Every row gives one point. Any point is a mix of the corners, with weights that add up to 1. It lies inside the corners' shape when no weight is negative. Say inside or outside, and name the corners with a negative weight.

Corners:
(1): [23 38 14]
(2): [-30  44 -84]
(3): [ 73 -65 -12]
(4): [-65  17  77]
Points:
[ 58 -51  -7] -> inside
[-54  17  60] -> inside
[-31  26  14] -> inside
[-38  68  15] -> outside (3)
[ 27  27 -36] -> outside (4)
[ 39  22 -25] -> outside (4)
[-9  1 15] -> inside
[-31  42  17] -> outside (3)

Corners:
(1): [ 15  -5  20  39  67  38 -23 -24  16]
(2): [ -9 -16 -21  13  -6  45  20 -28 -19]
(3): [ 25  16 -16  -5  17   2 -16 -35  10]
(4): [ 15   2  -5  23  -5  36   6 -11  32]
(5): [ 21 -26 -25   2  -1  -5 -27   8  -1]
(6): [ 31   1  -8  -6  -5  30  67  13 -13]
(7): [  4  13   0  56   8 -15 -27  12 -33]
(8): [-31 -19 -10  56  22 -76  95  -8 -10]
(9): [ 19 -11  27  -8   1  19 -24 -35  13]
(10): [-33   5 -15  -5  -6  12 -14  15 -14]
Points:
[ -2  -8  -8  22  10  -4  25  -7 -15] -> outside (4)
[  5 -10  -9   5   8  32  11 -19  11] -> outside (7)
[  7  -4   0   7  18  15  22 -25   9] -> outside (5, 7)
[ 19  -5   0  36  27   0 -10 -28  11] -> outside (6, 10)
[ -3 -13   0  27  10   8   6  -1  -6] -> outside (3)

Corners:
(1): [ 18  -5  -9  14   3  -9  21  -3 -30 -17  95   1  19 -24  -2   9  13   2]
(2): [  1 -11  29  23  11 -10 -16   2 -32 -25   6  40  -1  -1   4   4 -25  -9]
(3): [ 24 -29  11  20 -25  -5  43   0   6   6  18 -14 -29   8   0   7 -14  23]
(4): [ -1  -9 -27 -57 -20  28  -5  11  -3 -59   5   6  16  -9  -1  27 -16  23]
(5): [ -2  -4  23 -44  -5 -17  14  11  13   2  21  -9 -48 -15  11   5  12 -20]
(6): [ 69 -23  -1  21  -4 -23  -3   8  12   4  -1  56  11   2  14  20 -13  -4]
(7): [  6 -21   2   0 -12  24  21  38 -12 -15 -10  -7  -7 -17  12 -85  -2 -27]
(8): [ 67 -28  20  20 -19 -19  30  29 -24 -14  14   8  22 -14  17  23 -64   2]
(9): [-12 -27  23   1   3 -25 -16  -2  12  -1 -14  -4 -27 -34  17  30   5  16]
(10): [ 47 -14  29  15 -20  10 -11  29  -2   4  10 -10  -1 -16  -1   8   1  12]
(11): [ 30  29  16   4  -1  -3  29  41  -9   5 -16  -3  -6 -23  14  14   1  16]
(12): [ 20  40   6   0   8  -9 -16  -5  21   0 -13  -1   6  -6  -5  20 -41 -41]
(13): [-17 -24 -18  -2  17  65 -11  10  15   5  -2   2  15   8 -15   3 -29 -22]
(14): [ -6  -5  19   1   5  -5 -14  -3 -52   5 -13 -14  -7 -11  25 -12   9  -2]
(15): [-19   1  -8   8 -22  -3 -11  46  -4   6  -2  -3   4   0   4  27   9  22]
(16): [  2 -23  14 -34   6 -27  -8  -6  10 -33  -9  21  21   9 -12  27  10   7]
(17): [-18  -9  27 -23 -21 -15 -21  -1 -20   6  -9  25 -11 -40 -12  29  -2  18]
(18): [-13   6  29  -9  -1  -8 -24  -7  24  15  -9  28   7   2  20  17 -29   1]
(19): [-19 -20  26  20 -24   7  -3 -10  15  -1 -17  56  11  -7  22  12  11 -31]
Points:
[-10 -15   5 -35 -15  14 -22   5  -1 -14 -26  17 -14   5  -8  -5   5 -16] -> outside (1, 8, 9, 11, 18)
[  3 -35   0  12 -20  19  22  23 -13 -10  17  25  -7 -21   7   6 -15   4] -> outside (10, 12, 14, 16, 18)
[ 13  -7  10  -9  -1  -6 -11  16  -6  -6   4  -1  -2 -17   3  14 -10   8] -> outside (3, 19)
[  9   4  14  -1  -4  -5  -3  10   2   0  -4   8   1  -9   8  14 -15  -1] -> inside
[-12   3   7  -5   1  10  -6   8   8  -5   0  -1  -4  -4   5  -2   2 -10] -> outside (6, 8, 17)

Corners:
(1): [ 54 -19 -16 -10   0  -8  -2 -13 -31 -54  10  49 -62   8 -23 -45  11 -33
   3 -87]
(2): [ 19   0  36  -3  33 -13 -36 -44 -41   0  36  75 -38   4 -21   5 -39 -25
   0  27]
(3): [ 11  48 -16 -18  -5 -62 -36 -41  -4   7  -6  24   4  17   5  14  -6 -53
 -43 -17]
(4): [-25  10 -34  13 -55 -26 -63 -38 -55 -26   3  50 -60  41  27 -42 -12  -1
 -41 -29]
(5): [  9 -20 -12 -49  31  69  46 -39 -10  -4 -12  16  -1   7  75   7 -32  18
  37 -26]
(6): [  0 -17 -19 -11   9  46 -21  28 -28  -4 -52  37  18  19  39  45  -1  64
 -45  50]
(7): [ 17  27 -31 -28 -37 -39  -5  13  -4   5  77   1  18   1  26  16  33 -38
 -30  17]
(8): [ 34  26 -20  22  41  30 -17   7  -3  21 -13  -2  46 -46  53   2 -25  28
  13  31]
(9): [-16 -28  33 -34  66  46   9 -15  18 -21   7  71 -25   9  43   4 -35  11
  26 -53]
(10): [-12 -46  29 -37 -12 -43   3  -6  52  12  12  19 -15 -18 -38  68  -9 -45
 -10  45]
(11): [  2  -4  39 -35 -34 -37 -26 -11 -50  23 -27  11   0 -20  -1  49  21 -16
 -37  -3]
(12): [ -1 -40   4 -31 -10   3 -25  -9  10  28  -1  60  32   0   5   9  34  -3
 -32  55]
(13): [-23   9  59  30   5 -56  -4 -28  26  43  37   7  10  40 -40  95 -14 -72
   9   2]
(14): [-16  -7  -8 -14  36 -30  21  21  -7 -38  18   6  21 -19 -22  10   0 -64
 -17 -10]
(15): [ -4  70 -22   2 -14  36   8   3  18 -35  16   9   8  -6   7  10  15  -6
  51 -16]
(16): [  0  -6  33  -6   0 -38   3  57 -16 -16 -13  46 -24  26  -1 -23 -24 -34
 -30   8]
(17): [ 35  42  18  16  34  19  -4 -31 -17 -13  37 -31  26 -24  18 -32  39  29
 -33  25]
(18): [-14  37 -22 -24  23 -43  29 -48  -8  43  29  29  35  -5  14   4 -18  23
 -20 -10]
(19): [ -9  -5  33  37 -18 -23 -21 -26 -11 -43  36  76  20  26  48   9  12  50
  22  30]
(20): [-28  12   2  27 -17 -32 -16 -31  -8 -14  36  37 -43  37  45  20  68  14
  20  17]
(21): [ 36 -37  25 -62  16 -29 -20  12 -31   1  19 -28  12   4  -1   4  18  30
  49  10]
Points:
[ 13  10 -13  -9 -10 -10 -15  -4 -22  -7   5  24   6  -4  16  -1  11   9
 -17  24] -> outside (9, 13)
[ 20 -50  63   8 -35 -85 -92  17 -15  26 -17  67 -21  33 -23  55 -20 -41
 -55  46] -> outside (5, 14, 15, 17, 18, 20)
[  5   0   9  -5  13 -19  -8 -10 -24  -2  13  27   0  11  19  -1   1  -6
 -16   1] -> outside (10, 15)
[  0   2  -8  -8 -12 -12 -20 -16 -18  -8  11  34 -11  11  13  -5   4  -6
 -16  -3] -> inside
[  3  21 -28   0  18  11  -8 -40  12   6  17  30   3   0  19  11  -6 -18
 -14  -1] -> outside (11, 16, 19, 21)
[  2   3  15  -7   5 -13 -17  -8 -10  -7  17  20  -1   2  14  11   1 -16
  -1  14] -> outside (1, 6, 18)

Corners:
(1): [-12 -20  17  -7 -49 -32   8   8  19 -64  24 -70 -25   9  -1  13  11  23
  25  49]
(2): [  8  59  47  16  48   5  -4  28  -3   1 -21  67  62 -20  11 -22 -21  45
   9  35]
(3): [ -9 -20   2 -17  21   8 -25 -32  10  -6  46  11  11   1 -60  -3 -26 -13
 -12 -21]
(4): [  5   1  65  22  -3  35  28   5 -39  32  -5  77  22 -17  25   4 -42 -11
  38  39]
(5): [  3 -24 -30   4 -19 -49   8  34  61 -24 -11 -62 -13  25 -18  11  47 -51
  40  25]
(6): [-47 -55  30  23  20 -18   4  38  10 -47   2 -95 -38  -1 -12 -31  -4 -36
  57  40]
(7): [  6 -72  27 -11  14  -6 -19 -46  21  -9 -59  34  28  33 -27  -6 -43  30
  12 -21]
(8): [ 32  -5   9 -34  38  37   0 -51  25  44 -14  28   2  27 -34 -22 -31  21
  45  43]
(9): [ 17 -12  39 -36  44  -3   6 -20 -68  82  -6  75  80 -50   2 -21 -29  27
   4  48]
(10): [-23   6  11  20  31  62 -40   0 -31  51 -15  58  47 -40  22  20  -5  35
  21  49]
(11): [ 11 -13  24   5  -4 -40  -8 -10  54 -34  24 -49 -45 -56  20  25  19 -25
  70   4]
(12): [ 14 -40 -14  28 -47 -36  -3  42  22 -29   8 -39 -67  -2 -36 -27  30  34
  51  -7]
(13): [ 29 -33  13 -30 -50  24  -1  44  32 -68  -2 -79 -34 -31 -52  -5  13 -44
  39  19]
(14): [ 21 -40 -12  29 -26  17  30 -22  -8 -36  -3 -87   4  -6  -2 -35  50  -8
  32  -6]
(15): [-12 -36   8  -9  37 -11  30 -58 -25  35 -59 -16 -12   0 -77  39 -26  12
  -3  -8]
(16): [ 22  -9 -15  55 -41 -21 -37  20  27 -22  -1 -57 -13 -34   5 -10 -43  -3
  10  36]
(17): [ 23 -15 -37   5   4 -31  -2  11  -9 -88 -23 -21 -39  -7 -11 -10  -1 -41
  11  38]
(18): [  3 -20 -43 -41  25  10  44  -6  -1  32 -17  -1 -12   6  17 -13 -57  20
   7 -20]
(19): [-53  -2   9   8   6  22  13 -28  31  21 -30  61  37 -51 -30 -42 -31  30
  11  51]
(20): [ 17 -39  14  11   4   2  16  16  62 -31  -6 -43 -55 -20  14 -24  36 -17
 -34  32]
(21): [-24  22  17 -50   1   7 -26 -39 -22  20 -45   7 -23  38 -18 -34  -8  -1
   5 -25]
Points:
[ -3 -21   7   0 -10 -12   1   6  11 -22  -8 -23  -9 -13  -8  -4  -2  -4
  19  12] -> outside (8)
[  4 -30   2  -6  -6   5   5  -6   8  -4  -8 -21 -17  -6 -16 -10  -5  -3
  25  16] -> outside (2)
[ 11 -41   4 -15 -26  -7 -17  15  34 -25  22 -69 -28   3  -6 -18  18  -4
  37   9] -> outside (2, 4, 15, 17, 19)
[ -8  -9   6  -6  -2  -2   1  11  14   0   5 -46 -13 -21 -17 -13  12  -1
  26  25] -> outside (4, 7, 17)
